Each point is reached from the start by the listed moves, each made 0, 1 or 2 times, or once backwards (-1), plus a little noise. Say if it took an odd or an even number of moves. Then give how often each move was made.

Moves:
(1): [0.026, 0.039, 0.009, 0.023]
(2): [-0.033,  0.028, -0.017, -0.001]
(3): [-0.010,  0.011,  0.044, -0.001]
Start: [-0.002, -0.012,  0.002,  0.017]
Points:
[ 0.041, -0.051, -0.025,  0.019] => even (0, -1, -1)
[ 0.021, -0.031,  0.063,  0.016] => even (0, -1, 1)
[ 0.010, -0.017,  0.109,  0.016] => odd (0, -1, 2)
[0.003, 0.050, 0.102, 0.039] => odd (1, 0, 2)
[-0.038, -0.040,  0.040, -0.005] => even (-1, 0, 1)

Moves:
(1): [ 0.048, -0.026,  0.017, -0.002, -0.006, -0.018,  0.000,  0.004,  0.004]
(2): [-0.001,  0.029, -0.007,  0.011,  0.002,  0.007,  0.011,  0.015,  0.001]
(3): [-0.016, -0.014,  0.037,  0.028,  0.005, -0.014, -0.045,  0.018, -0.006]
(4): [ 0.010, -0.037,  0.002,  0.031, -0.019, -0.026,  0.020, -0.023, -0.051]
(5): [ 0.004, -0.021,  0.006, -0.006,  0.032,  0.008, -0.014,  0.046,  0.009]
(6): [ 0.013, -0.007,  0.016, -0.004,  0.000,  0.003, -0.012,  0.000, -0.030]
Start: [ 0.019, -0.011, -0.024, -0.002,  0.005,  0.007, -0.014,  0.021, -0.023]
Points:
[ 0.010, -0.105,  0.073,  0.075,  0.027, -0.037, -0.112,  0.082, -0.107] => odd (0, 0, 2, 1, 1, 1)
[-0.025,  0.028, -0.052,  0.048, -0.041,  0.000,  0.029, -0.040, -0.086] => even (-1, 1, 0, 1, -1, 0)
[ 0.073, -0.073,  0.065,  0.012, -0.033, -0.034, -0.082, -0.018, -0.095] => even (1, -1, 1, 0, -1, 2)
[-0.042,  0.022, -0.057,  0.004,  0.012,  0.022, -0.002,  0.014,  0.006] => even (-1, 0, 0, 0, 0, -1)

Moves:
(1): [ 0.008, -0.045, -0.012, -0.025,  0.035,  0.013, -0.011,  0.008,  0.031]
(2): [ 0.006,  0.024, -0.016,  0.005, -0.008, -0.020,  0.023, -0.005,  0.011]
(3): [ 0.026,  0.022,  0.009, -0.014, -0.023, -0.002,  0.024,  0.018, -0.006]
(4): [ 0.036, -0.033,  0.007,  0.019, -0.012,  0.003,  0.013, -0.021, -0.007]
(5): [-0.022, -0.012,  0.001, -0.004,  0.041,  0.025, -0.003,  0.000,  0.005]
(6): [ 0.002, -0.029,  0.007, -0.003, -0.025,  0.015,  0.028, -0.007,  0.048]
(7): [-0.015, -0.018, -0.016, -0.008, -0.004, -0.007,  0.007,  0.002, -0.014]
(8): [ 0.011,  0.017, -0.012,  0.012,  0.001,  0.013, -0.001,  0.035,  0.003]
(9): [-0.005,  0.004,  0.033,  0.024,  0.007, -0.022,  0.000, -0.008, -0.003]
Start: [ 0.014, -0.016, -0.007,  0.013,  0.007,  0.010,  0.000, -0.005,  0.007]
Points:
[ 0.007, -0.053,  0.017,  0.095, -0.039, -0.001,  0.034, -0.033,  0.013] => odd (-1, 0, -1, 1, 0, 1, 1, 1, 1)
[-0.030, -0.052,  0.034,  0.044,  0.082,  0.032,  0.019,  0.002,  0.175] => odd (1, 1, -1, -1, 1, 2, -1, 1, 2)
[ 0.040, -0.040, -0.001,  0.021, -0.026,  0.088,  0.082,  0.072, -0.022] => even (-1, -1, 2, 1, 2, 1, 2, 2, 0)
[ 0.140, -0.022, -0.056, -0.069, -0.054,  0.010,  0.095,  0.038,  0.139] => even (2, 2, 2, 0, -1, 1, -1, 0, -1)

Moves:
(1): [-0.007, -0.020, -0.034, -0.022, -0.008,  0.043,  0.011,  0.019, -0.013,
  0.007,  0.024, -0.026]
(2): [-0.030, -0.002,  0.045, -0.036, -0.028, -0.016,  0.020, -0.024,  0.010,
 -0.006, -0.064,  0.011]
(3): [ 0.018,  0.003,  0.013, -0.038, -0.032, -0.001, -0.015,  0.011, -0.014,
  0.016,  0.025,  0.018]
(4): [-0.007,  0.012, -0.001,  0.000, -0.004,  0.022, -0.029,  0.017,  0.016,
  0.004,  0.002,  0.000]
(5): [-0.041, -0.028, -0.002, -0.011,  0.015, -0.011, -0.019, -0.011,  0.003,
 -0.021, -0.010,  0.009]
(6): [ 0.013, -0.003, -0.014, -0.004, -0.014, -0.011,  0.007,  0.023,  0.021,
  0.028, -0.013,  0.010]
(7): [ 0.014, -0.019,  0.025,  0.010, -0.003,  0.012,  0.011,  0.006,  0.029,
  0.020,  0.026,  0.008]
(8): [ 0.011, -0.003, -0.017,  0.040, -0.033,  0.016,  0.000,  0.006,  0.010,
  0.015,  0.014, -0.033]
(9): [-0.015, -0.016, -0.016, -0.006, -0.001,  0.011,  0.000, -0.015,  0.003,
 -0.031,  0.005,  0.012]
(10): [ 0.003,  0.011, -0.018, -0.006,  0.014,  0.015,  0.004, -0.013,  0.007,
  0.025,  0.001,  0.017]
(11): [ 0.050, -0.037, -0.006,  0.002, -0.001,  0.048, -0.040, -0.008, -0.010,
  0.024, -0.027, -0.002]
(12): [-0.007, -0.009,  0.002,  0.026,  0.006, -0.007,  0.016,  0.033, -0.018,
 -0.009,  0.008,  0.006]
Start: [ 0.019, -0.012,  0.004,  0.031,  0.009, -0.009,  0.006,  0.007, -0.022,
 -0.011, -0.015, -0.017]
Points:
[ 0.029, -0.064,  0.106,  0.165, -0.038,  0.071, -0.046,  0.043,  0.046,
  0.064, -0.032, -0.017] => odd (-1, 1, 0, 2, 1, -1, 2, 2, -1, 1, 1, 2)
[-0.192, -0.049,  0.006, -0.007,  0.004, -0.053,  0.111, -0.036, -0.078,
 -0.085, -0.094, -0.003] => even (1, 2, 0, -1, 2, -1, -1, 1, 0, 2, -1, 2)
[-0.011,  0.065,  0.014, -0.091, -0.007, -0.116,  0.008,  0.002, -0.033,
 -0.020, -0.010,  0.115] => odd (-1, 0, 2, 0, 0, 1, -1, -1, 1, 1, -1, 0)
[-0.043, -0.004,  0.046, -0.035, -0.106,  0.026, -0.020, -0.031,  0.086,
  0.005, -0.138, -0.013] => even (0, 2, 0, 2, 0, 1, 0, 1, 1, 0, 0, -1)
